Each row of a before or after table is a point. The points were changed in one or more steps. Then noise was added and the rows were shuffled. The steps act on how far a point lies along the listed directions, d1 being the first. Write out the steps. A step turns or swaps two directions, mirrors them in a line or flattens them onto one, adds a multiple of one to another, or multiplies one. Angles are multiples of 10 degrees, from the lower direction toward the higher: turns from -170 to 170, lines from 10 to 170 but not 90. Use the fewest steps. Two steps may share a direction if one is a turn and the other turns, adds or multiplies; they go together, in the order done. Otherwise the lowest direction goes first.

Directions:
(1): [-37  41]
(2): [-41 -37]
Before (8 x 2):
[[-57  17]
 [ 80 -33]
 [ 52  32]
 [ 62 -46]
 [  0 -29]
 [  3  36]
 [ -8 -10]
 [  9  41]]
After (8 x 2):
[[ -4  13]
 [ 27 -25]
 [-76 -17]
 [ 50  34]
 [ -9 -59]
 [ 26 -33]
 [-21  18]
 [-76 -39]]
Steps: turn d1 and d2 by -130 degrees

Directions:
(1): [ 70  21  11 -26]
(2): [-24 -16  34 -65]
(3): [-24  73  16  -1]
(4): [  7 -12  68  36]
Before (10 x 4):
[[-16  32  32 -13]
 [ 20  -4  35 -34]
 [ 32 -56  59 -61]
 [  6   8  -4  74]
 [ -3  49 -30 -73]
 [ 23  27  12  55]
 [-33  38 -44 -52]
 [ -8  47  15  71]
 [-43  -7  18 -52]
 [ -5  35  -9  60]]
After (10 x 4):
[[ 34 -74  11  27]
 [ 25   7   1  40]
 [-32  49 -19  35]
 [ 26  94  63 -10]
 [  9 -70  30 -14]
 [ 34 -54  27  -4]
 [  9 -64  -4  11]
 [  6  37 -84  12]
 [ 33  41  25   9]
 [-35  12 -85  18]]
Steps: add 0.5 times d4 to d1; turn d2 and d3 by 120 degrees

Directions:
(1): [ 25  46   8 -28   7  74]
(2): [-14  37  82   7  13 -25]
Before (11 x 6):
[[ 24  16  27 -19  11  27]
 [ 29  98  78 -30  17  84]
 [ 23  35 -27 -28  29  78]
 [-48 -11  59  24  28 -70]
 [-13  26  88  32  24 -28]
 [  1   3  19  19  -6  -6]
 [ 21  25  15 -25  12  32]
 [ -2  78  37 -32  26  86]
 [ -2   4  10 -16  12  -4]
 [-12  10  56   9  -7 -36]
 [ 34  71  28 -36  -9  82]]
After (11 x 6):
[[ -35   -8   37   27   30  -70]
 [ -28  -86  -35   47  -19 -116]
 [  -9  -27    3    7    5  -50]
 [  22  -53  -81   25  -11   20]
 [  -4  -12   -8  -13    2   -7]
 [ -57  -57  -17   39    2  -90]
 [  15  -30  -55   -6  -28   23]
 [   8  -12  -15   18  -12   13]
 [   6  -38   -1    5   -1  -35]
 [ -34  -41    9   33  -24 -101]
 [   8  -23  -85  -15   11   60]]
Steps: turn d1 and d2 by 160 degrees

Directions:
(1): [ 11 -12 -15  59  21 -77  -6  52  28]
(2): [-22  -2  69  37   8 -23 -43 -27 -63]
Before (10 x 9):
[[ 27  -4 -66 -22 -52  50  49 -28  29]
 [-35  10  76 -65 -12 115 -29 -82 -76]
 [ 15   7 -53 -74 -33  61  57  18  38]
 [  4 -14  17  12  16  -8 -23 -31 -35]
 [ -5 -10 -11  29  10 -13  10  27  45]
 [ 20  -3 -19 -29  12  10  12 -22  19]
 [ 20  -5 -11 -57 -12  52  -1 -24  14]
 [-53   6  83 -39  -9  91 -18 -61 -82]
 [ 11 -26  -6  59  14 -71 -23  55  -8]
 [ -2   8  -3 -43 -24  39  18 -30 -21]]
After (10 x 9):
[[  25   -7  -29  -52  -13   36    8   -4   39]
 [  12  -12  -83    4   15  -10   56   95   99]
 [  23  -21  -28   23   31  -35   -4    5    7]
 [ -28   -2   43   15    1   22  -14  -23  -10]
 [   1   14  -14  -82  -38   86   38  -19   -7]
 [  12   -5  -32  -30  -58   71   35  -57   -3]
 [ -12  -16   48   44   11  -37  -46    1  -70]
 [  14    6  -51  -33  -20   13   33    8   24]
 [  14   -5   -6  -30    9   18   11  -33    8]
 [  37  -10 -101  -18   16   -1   55   88  116]]
Steps: swap d1 and d2
